Every row gives one point. To make a cloud, some directions were put in groups of two or more. Within a group, all points are equally far from the middle, so they leave a hole (a ring in 2 directions, a hollow ball in 3). The other directions are filled evenly. Then the cloud was stretched, turned, moved and blurred a little. How many holes are there, and how many directions does each take, smallest first?
In the rows, zero is written as 128.

Cloud (21 x 3)
[[132 105 176]
 [177 138 159]
 [168 153  91]
 [132 205 131]
 [178 134 159]
 [ 76 135 141]
 [ 81 120 159]
 [120  92 163]
 [139  92 167]
 [122 116  94]
 [155 180 172]
 [161  98 165]
 [200  98 142]
 [150 199 145]
 [106 114 181]
 [161 185 150]
 [ 93 110 136]
 [ 98 103 136]
 [146 176 184]
 [204 138 109]
 [ 89 121 132]]
Holes: 1 (2)

Cloud (19 x 3)
[[142 133  73]
 [144  76 116]
 [141 127  72]
 [107  87  84]
 [213 133 134]
 [108  73 123]
 [147 117 170]
 [120 124 170]
 [ 89 105 160]
 [ 78 131  82]
 [ 77 155 129]
 [167  94 151]
 [149 173 138]
 [213 140 129]
 [183 167 111]
 [141  82  95]
 [122  74 130]
 [173 164 149]
 [ 90 108 161]]
Holes: 1 (3)

Cloud (28 x 4)
[[ 97 146 144  69]
 [112 150 109 116]
 [174 137 193 120]
 [ 66 115 133  98]
 [114 109 156 122]
 [ 72  84 103 126]
 [177 145  78 108]
 [118 101  63 123]
 [173 157 101 167]
 [218 182 134 155]
 [119  91  46 117]
 [ 90 153 132  98]
 [ 76 141  84 135]
 [ 60 114 172  63]
 [121 179 104 150]
 [128 120  81 158]
 [ 80 132 138 117]
 [106 147 118 175]
 [147 164  88 117]
 [121 150 147 107]
 [ 95  84  97 107]
 [172 155 127 100]
 [158 129 101 116]
 [192 189 130 151]
 [169 123 109 147]
 [184 164  79  99]
 [159 108 152 134]
 [220 185 145 146]]
Holes: 0

Cloud (51 x 6)
[[126 154  91 219  97 171]
 [120 134 178  95  98  75]
 [152  92 166 182 150 146]
 [176 129  85 119 120 152]
 [123 190 129  72  95 107]
 [122  80  71 157 142 119]
 [136  58 124 107 133  83]
 [ 90 155 139 117  69  94]
 [106 110 141 133  90 173]
 [114 133 166  60 139 107]
 [134  59 124 124  84 100]
 [143  76  82 150 161 124]
 [106 184 116 198 100 163]
 [124  91 107 114  65 111]
 [160 174  94 181 158 144]
 [161  84 155 162  62 121]
 [103 134 119 163 134 207]
 [110 158 172 163 102 137]
 [ 87 171 110 104 179 154]
 [156 125 170 126 114 178]
 [160  75  95 128  84 104]
 [133 110  93 135 188 159]
 [153  76 175 146 125 148]
 [155 100 118 195  91  74]
 [119 172  93  87 124 174]
 [ 88 124  94 124  80 131]
 [156 104 127 185  73  75]
 [141 106 146  79  78 132]
 [177 126 172 131 119  94]
 [157  95  86 221 119 124]
 [145 206 129 141 125 155]
 [175  83  98 196 145 123]
 [115 140  92 182 161  90]
 [129 143  90 149 166  79]
 [192  75 132 136  94 108]
 [135 171 174  97 118 108]
 [194  97 149 154 116  92]
 [150  85 161 161 156 160]
 [118 133  87  92  75  89]
 [ 76 133 152 131 135 104]
 [113 117 111 187 160 198]
 [124 128  58 113 106 106]
 [139 141 143  82 160  79]
 [175  86 125  85 118 110]
 [164  52 143 180 118 113]
 [156 152 146 154  56 131]
 [135 179 166 147 138 158]
 [141 146 115  88  81  57]
 [125 158 139  98  63  75]
 [136 164  92  95 164  93]
 [194 101 117 171 138 111]]
Holes: 2 (2, 4)
